Every row gives one point. To make a cloud, some directions were put in groups of two or more. Within a group, all points are equally far from the middle, so they leave a hole (a ring in 2 directions, a hollow ball in 3). The other directions are filled evenly. Then the cloud was stretched, turned, moved and blurred a little. Count the holes, and give their numbers of directions, smallest first.
In the rows, 128 means zero.

Cloud (21 x 3):
[[167  47 112]
 [168 158 104]
 [147 128  84]
 [117 129  70]
 [128 109 107]
 [187  81  81]
 [193 124 157]
 [172  75 143]
 [209 106  92]
 [130 149 110]
 [120 134  99]
 [117 119 146]
 [176 130 118]
 [115  82 135]
 [106  92  90]
 [120 108 100]
 [158 114 106]
 [118  88 128]
 [176  71  79]
 [ 88 105 125]
 [149  59 119]]
Holes: 0

Cloud (27 x 4):
[[120  93 144 118]
 [116 130 146 193]
 [103 135 106 141]
 [114  82  44 130]
 [126 144 156 126]
 [ 96 114 111 150]
 [134 168 103  95]
 [137  76 101 132]
 [ 81 117 126  71]
 [107 109 104  68]
 [106 128  58  74]
 [109 147  94  80]
 [121  68 147 160]
 [154 144  70 137]
 [120  80 153 120]
 [116 137  42 140]
 [133 112  77 165]
 [135 188  75  99]
 [130 122  67  86]
 [132  69 161 158]
 [ 58  86 118 122]
 [162 124  99 114]
 [180 124 108 139]
 [119 116  77  86]
 [122  80  50 104]
 [125 184 153 123]
 [ 86 143 104  80]]
Holes: 0

Cloud (78 x 8):
[[ 97 124 172  55 104 103  96 104]
 [115 136 206 102 152 140 114 130]
 [101  92  98  81 106 133 122 197]
 [ 85 134 152  86 155 126  94  75]
 [157  87 118 117 141 141 182 153]
 [165  98 159 140 145 130 157 146]
 [161  85 102  97 139 136 127 160]
 [167 153  91  79 121 111 145 167]
 [171 167 128 170 147 122 141  91]
 [115 172 121  73 175 168 103 163]
 [136 146 102 174 117 121  94 189]
 [185  71 122 109 116 120 196  87]
 [179 165 108 173 142 133 146 121]
 [164 154  77 120 181 130  79  96]
 [178 113 108 125 100  92 112 179]
 [196  87 135 127 113 117 142  98]
 [117 112 125 170 146 135 104  88]
 [169  95 176 105 143  93 164 133]
 [101 128 158 163  89 110 118 168]
 [165 153  79 150 108 112 141 154]
 [170 164 112 106 167  81 188  97]
 [ 73 127 131  85 164 116  88 100]
 [ 57 136 109 102 127  60 170 150]
 [220 100  97  93 187 121 119 119]
 [164  97  71 102 126 133  87 141]
 [121 143 145 171  76 117  85 162]
 [115  67  98  84 119 116 155 145]
 [ 82 167 120  95 160 111  76 131]
 [171 117 181 137 151 106 124 182]
 [173 140 124 164 131 146 105 175]
 [ 94 175 147 185 160 134 158 134]
 [182 135  93 149 168 112  61 128]
 [160 130  59 127  87  75 113 118]
 [138 113 138 171 130 144 154  66]
 [155 154  70  75 149 139 122  84]
 [155 181 103 103 187 134 138 150]
 [ 84 170 163  91 182 126  68 137]
 [161 178 105 146 161 127 103 108]
 [103 168 160  65 110 132 158 155]
 [154 161 119 153 159  68 168 143]
 [132 119 167 113 109  99 214 134]
 [116 122  58  69 120 183 177  88]
 [ 71 121 194 114 153 146  92 172]
 [136 116  88  36 172  88 112  97]
 [146  99  98  55  93 128 116 166]
 [143 158  68 126 115  81 127 140]
 [178  84 112 100  76 110 138 132]
 [128 104 160 120 121 106 212 167]
 [161 129  75  54 158 104 116 116]
 [180 163  92 175 149 139 151  97]
 [153 160  86  71  96 182 167 121]
 [143 173 138  76 116 138  82 171]
 [191 137 132 152 161 110 120 183]
 [166 169 172 110 144 147 114 170]
 [194 131  93 104  88 169 157 100]
 [141 162  79  77 104 119  80  75]
 [132 129 131 169 106 116 154  90]
 [107  95 113 120 188 156 134 167]
 [ 81 126 149  60 125 152 100  88]
 [ 66 134 146  53 114 132  81 117]
 [138  77 127 116  86 117 159 121]
 [113 149 175 157 138  94 173 162]
 [110 117 153 161 156 181 148 168]
 [202 115  94 111  74  96 109  96]
 [ 68 103 135 130  82 101 128 164]
 [155 179  94 102 111 133 149 179]
 [106 169  96  67 147  89 146 161]
 [127 105  35 122 105 133 177 119]
 [130 159  95  47 117 119 177 138]
 [ 83 134  95 138 162 139  88 105]
 [176 126 112 124 139 174 104 159]
 [131 109 173  73 103 158 126  69]
 [ 97 169 124 105 109  57  96 158]
 [ 59 138  70  74 123 126 138 154]
 [119 159 119 109 143  86 136  80]
 [119  82  73 109 125 148 198  92]
 [183  95 113 119  79  82 174 136]
 [ 69 114  95  57 148 114 103 170]]
Holes: 1 (4)
